Each row is a point. Each copy is the shape, with its points in the same order, turned, moved and blurred by noise. Say if it was mirrored as well.
In the rows, 128 means zero.

Shape, 6 rows:
[[118 140]
 [162 113]
 [121  98]
 [103 100]
 [163 134]
 [132 180]]
Copy 1 (6 x 2):
[[127 140]
 [ 84 111]
 [127  99]
 [145 100]
 [ 83 133]
 [112 181]]
Copy 1 is: mirrored
Copy 2 (6 x 2):
[[124 152]
 [167 129]
 [130 116]
 [105 113]
 [173 148]
 [142 196]]
Copy 2 is: only turned
Copy 3, 6 rows:
[[125 107]
 [147 157]
 [103 145]
 [ 89 134]
 [164 141]
 [162  86]]
Copy 3 is: mirrored

Shape, 9 rows:
[[ 76 124 113]
 [116 121 123]
 [ 97  89 103]
 [176 123 134]
 [166 135 138]
 [ 98 124 147]
 [102 102 175]
 [125 137 127]
 [115 174 154]]
Copy 1, 9 rows:
[[ 73 126 157]
 [111 122 145]
 [ 79 100 132]
 [166 113 124]
 [166 125 133]
 [109 119 173]
 [117  89 194]
 [125 132 144]
 [138 165 179]]
Copy 1 is: only turned
Copy 2, 9 rows:
[[ 92 119 104]
 [129 122 115]
 [119  87 100]
 [182 121 155]
 [171 131 159]
 [129 137 100]
 [153 146  72]
 [134 126 135]
 [129 179 138]]
Copy 2 is: mirrored

Shape:
[[ 91 107 152 116]
 [ 90 104 158 128]
 [110  99  94 132]
 [171 136 112 124]
 [123 140 136  87]
 [120 189  92 132]
 [153 193 120 117]
 [137 115 145 104]
 [ 89 115 136  94]]
Copy 1, 9 rows:
[[106 173 145 107]
 [100 161 163 120]
 [148 166 117 152]
 [143  93 103 129]
 [127 138 114  80]
 [ 98 125  66 129]
 [104  93  71 104]
 [140 126 149 108]
 [129 170 134  91]]
Copy 1 is: mirrored
Copy 2 (9 x 4):
[[101 131 165  96]
 [ 94 126 166 106]
 [109 105 107  89]
 [174 112 116 125]
 [153 148 153  90]
 [147 178  85 121]
 [182 171 114 134]
 [147 117 160 104]
 [113 139 157  75]]
Copy 2 is: only turned
Copy 3 (9 x 4):
[[ 91 115 142 106]
 [ 79 122 148 116]
 [ 89 121  90 142]
 [159 120 106 152]
 [147 125 124  98]
 [150 185 100 147]
 [176 170 125 136]
 [135 104 133 119]
 [103 118 125  93]]
Copy 3 is: only turned
Copy 4:
[[124 158  95 169]
 [127 160 101 182]
 [110 100 109 153]
 [164 108 141 116]
 [140 160 105 115]
 [101 137 171  99]
 [143 151 172  91]
 [159 141 104 140]
 [115 157  86 145]]
Copy 4 is: mirrored

Shape, 10 rows:
[[163  98 132 155 150 124]
 [176 160 139 142  79 128]
 [144 131 140  97 131 133]
 [154 106 174 151 116 135]
 [ 87 164 106 136 163 136]
 [111  91 114 100 159 107]
 [177  78  83  86  95 126]
 [156 108 106 106 106 157]
 [100  98 101 137 152 146]
 [177 127 109 153 142 140]]
Copy 1 (10 x 6):
[[142 103 119 146 172 105]
 [195 145  91 124 114 110]
 [139 121 133 143 111 134]
 [174 113 147 115 153 104]
 [ 93 171 113 124 152 167]
 [ 77 100 132 137 132 121]
 [137  52  76 145  94 116]
 [152  84  97 133 115 149]
 [ 95 104 114 114 163 154]
 [158 116  90 158 164 126]]
Copy 1 is: mirrored
Copy 2 (10 x 6):
[[155  98 143 168 143  89]
 [144 171 173 145  99  86]
 [134 134 157 115 146 125]
 [130 128 182 172 151  97]
 [136 150  88 154 145 173]
 [109  85 111 128 159 127]
 [129  71 161  95  80  98]
 [144 106 164 122 106 130]
 [130  91 116 158 133 160]
 [180 119 139 155 122  98]]
Copy 2 is: only turned
Copy 3:
[[149 142 132 173 157 119]
 [121 159 184 136  94 134]
 [162 132 127 115 123 137]
 [145 139 126 181 103 127]
 [ 99 152  84  93 158 124]
 [163 103  98 117 162  98]
 [169  71 188 127 151 129]
 [142 100 156 127 140 154]
 [117 105  93 133 169 126]
 [133 152 156 155 164 142]]
Copy 3 is: mirrored
Copy 4 (10 x 6):
[[151 106 144 137 135 151]
 [159 160  99 116  90 128]
 [132 130 130 103 142  95]
 [155 134 161 103 110 148]
 [ 70 151 111 149 165 128]
 [ 97  82 149 142 143 104]
 [138  59  95  96  95 103]
 [121  93 103  80 116 129]
 [ 78  97 132 133 151 151]
 [156 117 102 131 134 153]]
Copy 4 is: only turned
